Each wall is flat, endless, passes through zero and stands at right angles to its row. A trip goes straight from one point to another. List the walls that it crosses, first one first.

Walls:
(1): [ 3.9 -5.7  2.2]
(2): [ 0.5  2.7 -4.2]
(3): [ 1.8 -2.6 -3.6]
(4): [0.0 2.6 0.1]
(5): [-3.5 -4.0 -1.3]
(6): [-2.5  6.0 -0.8]
Trips:
[ 2.3  5.2 -5.6] to [-1.2  3.2  0.2] => 3
[-2.4  1.4 -1.5] to [ 2.9 -5.7  0.0] => 3, 4, 6, 1, 2
[-1.4 -1.9 -5.7] to [-2.1 -3.6  8.0] => 1, 2, 3
[-3.3 -1.4 -2.2] to [ 2.7 -0.1 -3.4] => 6, 1, 5
[ 0.4 -3.7  2.0] to [-2.6 -7.7 -0.4] => none
[ 0.7  1.0 -6.9] to [ 0.3 -6.7 -1.5] => 4, 6, 1, 2

Walls:
(1): [-3.2 -4.7 -0.6  6.3  2.3  4.0]
(2): [ 3.1  6.4  4.4 -6.5 -0.5 -1.1]
(3): [-3.8  4.8 -4.9  2.4  2.0 -3.5]
(4): [-3.3 -1.0  1.8 -1.8  3.5 -2.4]
(5): [ 1.8  3.8 -0.8 -4.7 -6.7 -3.9]
(6): [1.6 4.2 0.6 3.2 4.0 1.8]
(7): [ 1.6  3.1  5.5 -4.4  0.7 -1.1]
(8): [ 0.1  1.8  4.0 -3.1  4.7 -1.1]
Trips:
[-4.4 -4.7 -0.8 -2.1 -0.6  2.0] to [ 1.5 -1.8 -0.9 -3.5  1.7 -2.0] => 8, 1, 7, 5, 2
[-3.7  5.1  6.0  3.0  3.0  4.4] to [-4.5 -0.3  4.4  4.4 -5.6  1.5] => 3, 2, 8, 4, 7, 6
[-4.6  2.9  4.0 -3.1  3.9 -0.4] to [ 0.1 -0.1 -1.7  5.3  0.3 -2.4] => 1, 2, 7, 8, 4
[-2.7  1.5 -5.6  3.5 -2.7 -3.0] to [ 4.8  3.2  3.1  5.5 -0.1  5.3] => 6, 5, 3, 2, 7

Walls:
(1): [ 4.3 -0.7  3.6  0.5  0.4  1.1  0.5  2.0  2.1]
(2): [-5.3 -0.2 -7.8  6.8  6.0 -1.2 -1.8  1.9  2.0]
(3): [ 7.3  4.5  3.2  0.2 -2.6 -2.4  3.8  3.9 -0.2]
(4): [-0.5  0.5 -3.7  1.4  2.4 -1.4 -3.2 -2.8  1.6]
(5): [-4.0 -1.6  6.2  3.9 -5.7 -2.0 -2.1  4.0  1.3]
(6): [ 5.3 -2.6 -2.8  2.0  3.2  4.7 -4.0  2.4  3.1]
(7): [ 0.1  2.3  2.0  1.1 -5.7 -1.0  0.0 -1.7  5.1]
(8): [ 2.6 -0.9 -5.0 -3.7 -3.4  3.0  1.4 -1.0  0.4]
(9): [ 4.2 -2.7 -2.4 -0.8 -1.6  4.6 -3.1 -3.2  4.1]
Trips:
[ 5.4  5.2 -4.4 -3.3 -8.8  1.5 -7.3  0.5 -8.4] to [-0.1 -0.9 -6.8 -2.2  0.6  3.4  4.7 -3.6  3.1] => 4, 3, 7, 2
[ 1.1 -3.4 -5.7  4.8  3.9 -1.8  4.7 -0.2 -1.7] to [ 0.6 -2.8 -2.2  4.1 -3.8 -6.4  4.4 -0.9  2.2] => 3, 6, 7, 5
[-5.3 -1.9 -3.8 -5.5 -1.6  0.0  1.1 -3.3 -4.1] to [ 3.5 -4.9  0.3 -0.8  1.8  0.0  1.9 -6.4 -0.1] => 9, 6, 1
[-2.7 -8.0 -3.4 -3.7  1.6 -3.4  0.2  5.3  5.3] to [ 5.0 -2.7  1.7  3.0 -1.5  1.1 -5.4 -4.5  0.6] => 1, 7, 2
[-0.5  0.0  4.8  3.2 -8.5 -1.7  6.1  3.8  0.0] to [-3.6  3.0  3.5  1.3  1.3 -2.0 -2.8  1.9  4.2] => 2, 4, 3

Walls:
(1): [ 5.7  2.1 -0.5  0.5  4.3 -5.5  2.3  0.5  3.6  4.9 -0.5 -1.1 -1.8 -0.8]
(2): [-1.3  0.0  0.0 -2.3  2.7  1.1 -3.4 -2.0 -2.1  5.3  5.0 -6.5  1.7  1.7]
(3): [-5.2  5.3  0.0  3.0 -3.1 -1.5  0.1  5.2  0.4  3.3  1.2  0.4 -0.9 -5.1]
(4): [ 2.2 -9.0 -0.3  2.5  0.2  0.3  6.3 -2.1  3.6  0.6 -1.4 -0.1  0.3  2.8]
(5): [ 3.3 -2.9  8.9 -1.1  2.9 -3.3 -0.5 -1.9 -0.4  5.8  3.9  1.6 -0.9  1.4]
(6): [ 8.7 -4.3  3.8  0.7  4.0  4.5  0.3 -1.8 -1.9  5.4 -4.3 -1.0  2.4  2.3]
(7): [-1.1  4.2 -3.2  2.2  0.1 -1.2  4.1  2.0  0.1  3.6  2.4  5.5  4.3  2.4]
(8): [-0.1  1.3 -9.2 -5.8  3.0 -4.4 -0.7 -4.6  0.8 -7.1 -3.9  2.9 -0.6  5.9]
(9): [-4.5  0.7  4.5  1.0 -5.3 -1.0  0.7  5.1 -0.1 -3.0  5.0 -5.2  2.8 -1.3]
Trips:
[ 2.9 -3.6 -1.9  2.5 -5.3 -0.7  2.8 -6.5  3.8 -3.7 -6.1  1.8 -1.5  3.9] to [ 1.3 -0.8  0.9  1.3 -1.7  5.0 -0.2 -6.7  2.3 -2.0 -2.9  0.1 -3.7  1.5] => none
[ 7.6  0.2  0.5  1.0 -1.9  4.3 -2.2  0.5 -2.0  6.0  8.1 -3.7  0.5 -2.3] to [-0.4  6.9  0.4 -0.5  2.2 -0.7 -2.8 -8.7  2.1 -4.7 -4.6 -1.2 -0.6  0.9] => 3, 9, 8, 5, 6, 2
[-1.9 -1.0 -0.1 -1.0  4.2 -6.1  0.7  1.4  8.2  3.6  2.3 -0.6 -6.5 -4.4] to [-2.6  5.2 -0.9 -4.2 -3.4 -3.6  0.6  4.0  8.5  1.2 -2.0  3.2 -1.2  4.2] => 2, 8, 7, 4, 9, 5
[-1.8 -1.2 -6.0  2.5 -3.0  6.0 -1.9 -0.5 -1.2  3.6 -0.1 -3.7  3.9 -0.1] to [  1.9  -2.9   3.3  -1.5  -1.6  -4.0 -10.5   2.6  -1.6  -0.9  -1.8  -7.3
   0.6  -3.8] => 4, 7, 5

Walls:
(1): [-0.9 -5.8  0.0 -4.5 -1.0 -2.6  3.8 -0.3  9.4 -2.0  1.6 -2.8  2.3 -4.1
 -0.5  4.4  4.8 -4.5 -3.9 -1.6]
(2): [ -3.9   1.8  -1.8  -6.5  -3.3   6.3   1.4  -1.9   6.3  -0.2  -5.0   3.6
  -1.2   3.5   1.1   0.2   8.5 -11.1  -1.4   2.9]
(3): [-2.7  0.1  6.5  0.8 -4.1  1.7  0.4 -5.5  1.1  5.8 -5.6  3.2 -3.9 -4.2
  3.2  2.2  3.9 -4.0  3.5 -6.8]
(4): [-2.5  1.2  7.3 -4.6  1.6  0.4 -2.0  1.0 -0.1  4.7 -2.3 -0.2  1.7  2.4
  2.8  1.8  0.2  0.7  3.3 -1.4]
(5): [-6.5 -0.4 -5.5 -0.1  4.4  1.6 -0.9 -0.5 -7.1  0.5  3.4  1.2  3.8  1.0
  5.3 -6.8 -2.4 -3.3  4.3  2.3]
(6): [-0.3 -1.6  5.1  3.9  1.7 -5.0 -1.4  4.2  2.1  1.7 -3.3  1.9 -6.3  5.9
  3.2  1.9 -4.6  2.7  9.4 -4.4]
(7): [-4.2 -1.4 -4.8 -4.8 -4.0  2.6  0.5  1.2  0.6  0.7 -1.8 -3.9  0.8 -2.1
 -3.5 -4.3  2.9  2.7  6.9  0.7]
(8): [ 1.6 -1.0 -0.1  1.9  0.3  4.3  2.9 -0.9  1.2  0.3  0.4 -3.9  1.2  0.4
  0.6 -5.2  0.7  1.3  1.9 -3.9]
(9): [ 0.5 -3.8  1.2 -0.5  1.2  1.2  5.8 -0.9 -3.1 -2.9  2.7  0.0  6.0  0.3
  8.2  3.0  3.3 -4.2 -2.0  0.6]
Trips:
[-3.3 -4.6  1.5  3.3  0.7  1.8  1.9 -5.1 -3.1  1.0 -9.6  8.9  3.4  3.6
 -0.2 -7.7  0.2 -2.8 -1.2 -1.2] to [ 1.8 -1.6  0.0  0.6 -0.5 -7.5 -3.5  0.4  0.8 -3.1 -4.7  6.0 -1.0 -4.5
 -2.0  1.2  1.0  1.1 -1.6  3.7] => 8, 4, 9, 5, 1, 2, 3
[ 1.1 -2.5 -2.4 -2.8  7.2 -1.2  3.5 -0.9  4.0 -1.1 -0.1  1.1  0.8 -4.4
  9.6 -4.4  1.7 -0.2  0.9 -4.5] to [-1.0  0.2 -4.4 -7.3  5.0 -6.2  0.2  0.6 -1.2 -0.9 -1.3  8.9  5.5  0.2
  0.3 -4.2  3.5  2.7  2.5  3.5] => 7, 6, 3, 8, 1
[ 0.5  1.3 -1.0  0.4  1.9  5.1  3.1  0.1 -4.5  2.3  1.4  0.2 -0.3  0.1
 -1.6  2.6  2.3  1.7  2.9  0.7] to [-1.9 -2.9 -1.7 -5.3  5.4 -1.9  0.1 -2.9 -9.2 -0.9 -3.0  1.3  5.3 -0.4
 -3.6  2.9  0.1 -1.4 -4.7 -2.6] => 3, 8, 7, 1
[ 0.1 -1.3 -0.5 -2.0  6.0 -1.3  5.5  1.0  2.8  2.4  2.6  3.3  1.9  4.3
  2.4  1.0 -3.4 -3.7 -5.5 -6.7] to [-1.6  0.3 -0.1 -0.1 -1.2  2.0 -3.5  0.6  2.8 -2.2  1.2  2.6 -9.0  3.1
  6.5  5.0 -0.5  0.9  1.7  2.0] => 8, 3, 5, 1, 9
[-5.8  5.3  0.2  4.6 -0.7  0.7 -0.2  3.7 -4.1 -0.5 -3.0  3.0  3.8  0.7
  2.7 -0.4 -3.0  2.1  3.5 -0.3] to [ 2.4  0.5  0.1 -0.7  2.1  1.0  3.8 -1.0 -2.5  3.1 -0.9 -5.3  0.3 -1.1
  5.9  2.7 -2.5  5.5  4.7 -0.6] => 9, 8

Walls:
(1): [-2.7 -0.2 -4.5 -1.3  2.4  3.0  4.2 -3.9  1.5 -4.5  5.7 -1.8  2.4 -5.7
  5.1  2.1 -8.8  2.3 -3.2 -2.6  7.0 -2.1  0.3 -3.0 -8.6  4.2  0.9  5.4
 -0.7 -3.0 -3.9  2.1]
(2): [-3.0 -6.2  2.7 -6.1 -4.3 -0.2  4.4 -1.1 -1.3  4.4 -0.4 -4.9 -4.8  6.6
 -0.1  4.2  4.4  5.2  1.3  4.3 -1.9  4.9  7.1  0.0  7.2  3.1  1.1  7.6
  9.5  4.3 -1.5  2.0]
(3): [ 0.6 -0.5 -2.0 -7.0 -1.4  4.9  4.6 -3.1  0.1 -0.6 -0.9 -7.7  2.2  3.7
  3.9 -2.7  1.3 -0.3  2.5 -2.1 -0.9  5.1  2.4  3.4 -1.5 -1.2  2.2 -0.5
  1.9 -2.9  0.7  1.1]
(4): [-7.8 -0.8  0.3  3.9 -2.0 -2.2 -7.7 -2.9  1.1  1.8 -7.3  2.0  3.3  2.7
 -5.4 -0.4 -2.8 -0.3 -2.2  5.3 -4.5  4.5  5.6 -2.6 -1.7  6.4 -2.2 -1.2
 -9.8 -1.6 -1.4  0.3]
(5): [ 3.8  6.4  0.8  3.1 -1.8 -0.4  1.0 -3.4  8.9 -7.8  8.7 -0.8 -2.5  1.4
 -4.9  3.6  7.2 -3.8  0.9 -5.7  5.0 -3.3 -2.0 -1.4 -4.7 -2.0  3.2  2.4
  1.6 -2.3  1.6 -6.2]
(6): [-4.0 -4.5  6.7 -4.9 -3.5  0.9 -1.1 -0.4 -1.1 -1.7  2.9 -1.6 -4.0 -8.6
  3.3 -5.7 -0.2 -6.3  3.8 -1.3 -2.1 -1.8  1.8 -3.0  1.1 -8.5 -0.3 -8.1
  3.6 -0.7 -2.1 -6.4]
(7): [ 1.6  0.5 -4.8 -0.8  1.9 -4.3 -4.7 -5.5 -1.5  3.6  3.0  0.1  0.6 -2.9
  5.7  2.2 -2.8  3.6 -4.1 -2.6  5.9  1.3  0.6  0.9 -0.5 -2.3  3.4  2.8
 -4.7  3.7  3.8 -4.0]
(8): [-3.5 -0.9  1.6 -1.0 -3.5 -2.7  3.5 -4.3 -3.1  3.5  2.6 -1.8  4.5 -6.1
 -1.3 -1.9 -1.2 -3.8 -0.4  2.8  7.3  1.5 -0.3  3.3 -7.1 -4.3 -0.6 -0.1
  1.2 -3.0  3.6 -2.2]
(9): [ 2.4  1.1 -8.0  3.3  4.7 -0.5 -5.4  2.9  2.3  0.2 -0.8  2.1 -0.6  0.6
  0.4 -0.3  2.1 -7.0 -6.7 -0.6  2.2 -3.2 -4.3  3.3  4.4  0.5 -4.5 -4.2
 -4.6 -3.9 -5.0 -4.1]
(10): [-1.4 -1.2 -2.0  5.8 -5.0 -7.4  3.6  0.5 -0.5 -0.8  4.4 -1.5  3.7 -1.5
 -1.4  1.8  3.6 -3.0 -4.5  3.2  0.1 -2.1 -0.3 -6.8  0.4 -2.2  0.2  8.2
  0.5 -5.3  0.2 -3.4]
Trips:
[ 1.6 -0.2  3.0  1.0 -4.3  1.9 -2.2 -3.4 -4.0 -2.3  2.6 -3.4 -6.6  2.1
  5.0 -1.1 -3.2 -2.5 -3.8 -4.6 -0.9  3.0  1.9  6.3  5.7  3.4  6.8  2.1
  1.6  5.3  1.1  6.3] to [-6.4  1.5  1.4 -1.3  2.9 -1.2  0.8  1.3 -1.5  3.8 -2.7  2.6  4.5  1.3
 -0.3 -1.7 -3.1  6.1  2.0  0.2  0.9 12.0  2.8 -5.8 -3.4  3.2  4.4 -1.5
  1.3 -0.5  7.0 -3.0] => 4, 1, 8
[ 1.6  2.4 -1.7 -5.4  1.1 -4.6  0.8 -0.8  7.5 -2.4 -0.5 -7.7  2.1  0.3
  4.4  0.9 -2.1  7.8 -0.8 -2.4 -4.1  4.2  1.2 -4.6  3.3  1.8  2.6  0.9
 -7.4  2.4 -0.2  0.3] to [ 3.8 -2.8 -4.6 -2.1 -4.5  1.1 -2.7 -3.2  4.3  6.2  0.2 -6.2 -0.3 -2.1
 -0.2 -3.6 -2.5 -0.6 -2.6 -4.6  3.6  2.5  1.0 -2.7  1.5 -6.4  4.1  3.5
 -1.1 -4.9  4.5  6.1] => 10, 4, 8, 5, 6
[  5.9   1.1   2.5  -2.6   6.1   1.7   0.8   1.0   0.7  -3.1  -6.7  -3.9
   6.3   5.0  -3.0  -4.5  -0.6   2.7  -1.9   3.1   3.6  -2.5  -1.6  -0.6
  -3.5  -0.8  -1.2  -7.8  -1.2   2.9   1.5 -10.3] to [-3.8 -4.2 -4.2  2.9  3.2  6.5  4.9 -2.0  2.8  0.6  0.2  1.1 -0.9 -0.5
 -1.2 -2.4  6.1  1.5  4.8 -1.2 -0.8 -2.6  0.3 -4.7 -2.7 -2.2 -1.1 -1.8
  2.5 -2.7 -7.5  0.2] => 4, 8, 1, 10, 2

Walls:
(1): [ 6.1 -3.2 -1.9 -0.2  3.1 -2.8  4.4  4.6  8.9 -1.0 -2.1  6.9  2.6  1.2
  3.1 -1.3  0.5  3.5  0.4 -6.9  1.5 -3.6 -2.8 -6.8  0.8  7.0 -5.6 -3.1
  5.4  3.9 -4.0  0.6 -1.0  0.6  1.8  0.3 -0.8  2.2 -8.6 -0.2  0.6 -0.8
 -1.8 -1.1 -3.4 -2.6 -2.4 -5.7]
(2): [ 1.6  4.7  0.9  5.6  3.9  2.7  5.0  1.1  2.8  6.0 -5.6  1.4 -3.6 -5.2
  0.1  1.3  3.9  0.3 -1.2 -1.2 -1.8 -7.7  4.2 -0.4  6.3  2.2 -6.3  5.1
 -0.6  2.6 -0.1 -1.4  0.8 -2.9 -0.9  0.6 -1.5  0.1  0.6  5.8 -2.7 -0.3
  1.1  1.1 -2.4 -0.9  6.0 -1.5]
(3): [ 4.9 -2.2  0.0  0.3 -5.3 -2.2  0.0  3.8  1.6  6.3  0.5  5.2 -4.6 -0.2
  4.9  4.7  0.0  3.0  2.1  4.6 -3.2 -3.6  4.1 -7.1 -6.0 -3.7 -2.0 -0.5
  0.1 -2.9  0.4 -0.2 -7.1 -0.8  6.1 -0.3 -7.5  3.6 -0.7  2.7  2.8  2.0
  7.2 -2.3  3.8  1.0  1.1  5.0]
(4): [ 1.7  4.1  8.1 -2.1 -1.2  4.0 -1.7 -0.2 -3.9  0.8  1.8  2.6  2.1  2.4
  1.7  7.7 -7.8 -7.5  6.6  3.3  1.8 -5.9 -2.1  1.4  2.5  2.4 -4.1 -4.2
 -4.8 -1.7  0.1 -1.4  1.6  0.6 -2.0 -1.7 -1.0  1.0 -3.4  2.2  4.0 -5.8
  2.4  5.5  2.9  4.7  4.9  3.2]
(5): [-3.0  4.6 -0.5  5.4  2.5 -0.3  2.7  5.3  2.9 -2.5  4.1 -4.1  1.0  1.5
  3.4 -4.5  1.2  2.5  4.9 -5.2  0.2  0.4  4.2 -3.2 -0.6  5.8 -3.5  4.2
 -0.9  4.6  0.0 -5.5 -0.1 -0.9  1.5  1.6 -4.9 -5.3 -4.1 -2.0  6.3  1.4
 -0.8  0.1 -4.1 -3.7  4.3  6.6]
(6): [ 0.9  3.7 -0.7  1.6 -0.9 -4.1 -6.5  2.8 -0.5 -0.6 -1.9 -2.5 -3.0 -1.8
 -0.1  4.6  2.5  0.9 -0.6  0.3 -6.2 -8.7 -3.4  0.7 -1.8 -5.6 -2.2 -6.1
  0.2  0.0 -6.9  0.7 -5.3  0.9 -2.7 -1.1 -0.7 -1.3  2.9  1.9 -1.3 -3.5
  3.6 -0.2  0.6 -3.5 -3.2  1.0]
(7): [-1.3  0.9 -3.0  7.8  3.8  6.0 -2.1 -3.5 -2.8 -0.4 -0.3  3.1  5.7  8.1
  1.0 -0.4  2.2  2.4  2.7 -3.6 -0.9 -0.5  2.9  2.3  6.0  2.4  5.2  2.1
  5.8 -7.4 -4.9  6.4  6.8  1.9 -1.0  3.1 -0.3 -4.4  6.0  3.1  1.5 -2.0
 -0.8 -1.1 -1.5 -2.0  4.3  1.8]
(8): [ 7.7 -5.8 -0.5  1.1 -3.9  2.4  1.9 -3.4 -4.7 -4.4 -1.7  5.9  1.8  9.6
  7.2  2.3  4.1 -0.5  7.3 -2.7  0.7  2.5  3.8  5.7  3.1 -4.2  1.3 -1.0
 -4.8 -1.4  3.4 -2.1 -1.8  2.3  2.6 -1.4 -0.3  6.2  1.0  2.5  9.3  2.8
  2.9 -0.4 -2.6 -2.8 -0.1  2.3]
Trips:
[ 1.8 -1.9  6.0  2.0  0.7  1.9  5.0 -3.5 -3.4  1.2  1.5  7.6 -1.0  1.4
  2.4 -4.9 -0.3  2.0 -2.2  0.6  2.7  5.9 -5.7 -1.9 -2.2 -2.2 -2.6 -4.1
  1.3 -4.7 -5.4  2.5  3.3 -0.1 -8.9 -0.4  5.3  3.0 -1.0 -2.1  6.4  6.8
  1.9 -0.4  1.0 -2.3 -1.9 -2.8] to [-1.4  2.6  0.4 -4.6  0.3 -0.6 -2.4  0.0 -6.9  4.1 -1.6  1.6  6.8 -3.8
 -6.5  2.3  7.6 -6.5 -3.4 -1.5  0.1  1.5  2.9  4.7 -7.0  3.9  0.4  1.3
  4.8 -2.8  1.1 -0.3 -2.0 -1.3 -3.6  1.4  0.3  4.0 -2.0  6.6  0.9 -3.0
 -2.0 -1.8  3.8  1.6  4.1 -2.3] => 4, 1, 8, 2
[-3.4  5.6  0.0  3.3 -5.3  1.2 -1.0 -2.7 -0.9 -2.6 -3.9 -4.2  3.7  1.5
 -0.7 -1.9  6.4 -4.5 -3.8 -2.4 -1.1  0.1  7.1  3.0 -3.0 -3.7 -0.9  0.7
 -3.5  3.2 -4.0  5.4  2.2  1.1 -0.2  5.5 -1.2  1.5  1.4 -1.2 -5.1 -3.3
 -1.1 -0.7 -3.4 -2.9  3.8 -0.7] to [-7.4 -3.1  6.8 -3.9 -3.9 -8.2 -4.4  1.6  2.6  0.3 -2.1  0.4  5.0 -0.9
  0.9  5.3  5.6 -9.5 -1.7  1.4 -1.5 -3.3  1.1 -0.4 -0.9  0.5 -2.8  4.9
  3.9  3.6 -1.4 -3.2  0.6 -4.7  0.9  8.3 -0.1  1.4 -0.4 -1.7 -5.8  4.1
  2.4  0.1 -1.1  1.4  0.9  6.1] => 7, 3, 4
[ 0.1  2.6  5.5  2.4 -1.3  2.6 -2.7 -2.3  1.4  1.4  5.9 -4.1  3.3 -3.8
  6.5 -7.6 -0.2 -3.4 -0.5  0.2 -2.5 -2.7 -5.7 -1.5 -0.1  0.5 -5.3  3.4
  2.8  2.4  3.7  1.7 -2.6 -2.9 -7.4 -1.8  1.6  4.2  4.4  6.3 -1.2 -1.2
  4.1  2.1  4.5 -1.4  4.7 -0.8] to [ 2.9 -0.6 -3.6 -0.2  0.5  1.6 -0.1 -1.9 -1.8 -4.8 -6.2  8.7  0.4 -2.9
 -1.8  3.2 -4.3 -2.0  3.3 -5.6 -0.8  0.2 -1.1 -7.1  2.6 -8.2 -1.7  3.8
 -9.3  2.1  2.1 -0.4  0.3  0.9  0.3 -1.4  1.8 -1.6  1.6  6.3  1.0 -3.0
 -4.2 -4.5 -4.9 -4.5  4.1 -3.2] => 5, 8, 1, 7
[-3.1 -1.0 -2.2 -1.4 -2.4  3.1 -1.7  1.2 -8.0  1.9  0.9  0.3 -7.0  1.0
 -0.3 -4.4  1.2 -7.8  1.5  0.9 -2.3 -1.0 -1.2  0.3  0.2 -3.5 -2.2  0.8
  4.6 -7.6 -3.3 -0.6 -2.7  4.2  2.4  0.8 -0.9 -0.7  0.5  5.3  5.8  3.2
 -3.8 -3.3 -1.8  4.7  1.1 -1.9] to [  2.1  -0.8   3.2  -1.7  -3.8   2.0   1.7  -5.5  -3.9  -2.0  -5.7  -4.5
  -0.7  -1.7   1.9  -1.5  -2.0   1.5   5.3   4.0  -4.9  -1.7  -1.9   4.0
  -2.2  -1.4   2.0 -10.5  -4.6   6.5   5.1  -2.1   4.6   3.3   0.9   2.8
   2.0   2.9   1.7  -1.7  -4.0   5.1  -0.7  -0.4   6.7   1.4   0.0  -3.4] => 7, 3
